Each row is a point. The ring and each string are closed loops that go straight from each point to the next, and from the last back to the first. Before rounding, they use only three directions, however many columns there are. How many times does the string pass through the ring? Passing back the other way cancels.

Ring (6 x 4):
[[  0  31  40  45]
 [ -6  35  -2  19]
 [  2   3 -24 -18]
 [ 30 -42 -31 -42]
 [ 38 -53  10 -22]
 [ 13  -9  56  26]]
String (20 x 4):
[[ 16 -43  24 -21]
 [ 23 -33  13 -13]
 [  9 -36  28 -18]
 [ 21 -66  25 -38]
 [ 63 -80 -29 -51]
 [ 62 -72 -49 -56]
 [ 22 -61 -14 -56]
 [  4 -35  12 -30]
 [  0 -42  -5 -49]
 [ 10 -25 -49 -52]
 [ 20  -5 -71 -39]
 [ 24   2 -58 -21]
 [ 26   0 -64 -25]
 [ 27 -15 -79 -47]
 [  6 -43 -22 -56]
 [  9 -45  -4 -45]
 [ 14 -36   3 -28]
 [ 22 -64   2 -49]
 [ 54 -78 -19 -51]
 [ 32 -66  13 -37]]
Times through: 0
String (8 x 4):
[[ 14   1 -62 -32]
 [ 24 -59 -35 -65]
 [ 14 -46  19 -29]
 [ 29 -22  10   0]
 [ 29  -6  41  34]
 [ 12   6  21  19]
 [-14   5  39   9]
 [-17  45 -18  11]]
Times through: 0

Ring (6 x 6):
[[ 11 -10  -3 -17 -45 -15]
 [  4 -20 -56   2 -20  -8]
 [-17 -14 -52  21  17  -6]
 [-32  -2 -14  21  27 -12]
 [-31  10  42   5   9 -19]
 [ -4   5  47 -15 -28 -19]]
String (10 x 6):
[[-39   7  32  -5 -12 -30]
 [-29  22  94  -1  12 -19]
 [ -5   8  46   5  11  -7]
 [ -9  -4   2  -3 -16 -15]
 [ -3 -10 -11 -19 -51 -23]
 [  1 -11 -21   2 -12  -8]
 [  7 -23 -74  18   6   3]
 [-14 -24 -95  32  27   0]
 [-24  -9 -28   8  -3 -17]
 [-28  -2  -3   6   1 -19]]
Times through: 0

Ring (8 x 9):
[[ -4  -6  12 -12  38  -6   4  25  27]
 [ 24 -16   5  -9   8  -6 -18  18  -5]
 [ 50 -22  -7  -1 -38 -10 -36   0 -40]
 [ 51 -22  -9   6 -53  -8 -35 -10 -48]
 [ 26 -12  -6   9 -42  -8 -14 -14 -26]
 [-18   3   4  -2   9 -16  20   1  34]
 [-39  10  11 -11  43 -20  35  14  66]
 [-32   4  16 -15  58 -12  26  27  61]]
String (25 x 9):
[[ 61 -28  -6   5 -46   1 -45  -1 -60]
 [ 29 -16  -1   3 -21  -3 -19   1 -24]
 [ 25 -12  -3  -6 -16 -17 -16   4  -6]
 [ 50 -20 -11  -1 -52 -18 -35  -8 -38]
 [ 75 -30 -17  17 -93  -3 -52 -26 -86]
 [ 70 -29 -15  25 -95   7 -46 -30 -92]
 [ 52 -21 -13  21 -83   0 -32 -29 -68]
 [ 36 -18  -5  20 -53   8 -21 -17 -51]
 [ 15 -11   1   6 -17  -3  -7  -3 -12]
 [ -9   0   3  -9  10 -22  11   6  33]
 [-33  10   5  -7  19 -25  32   1  56]
 [-37  10   8  -4  27 -17  35   4  55]
 [-28   5  10  -2  27 -10  27   7  43]
 [ -5  -5   8   4   9   1   9   5  10]
 [-44   9  17  -8  56  -9  38  19  66]
 [ -5  -6  10   2  16   2   8  10  11]
 [-12  -1   9  -9  29 -12  12  16  34]
 [-32   6  14 -21  60 -22  25  28  69]
 [-27   0  20 -16  70  -4  21  36  55]
 [  3 -11  13  -4  30   5  -2  23   9]
 [ 16 -13   6   0   3   2 -10  11  -8]
 [ 10 -10   5  -7  10  -9  -6  14   8]
 [ 36 -21   3   2 -12   6 -26  10 -33]
 [ 50 -25   0  -7 -14  -4 -39  15 -35]
 [ 60 -27  -5 -11 -26 -13 -47  13 -39]]
Times through: 3
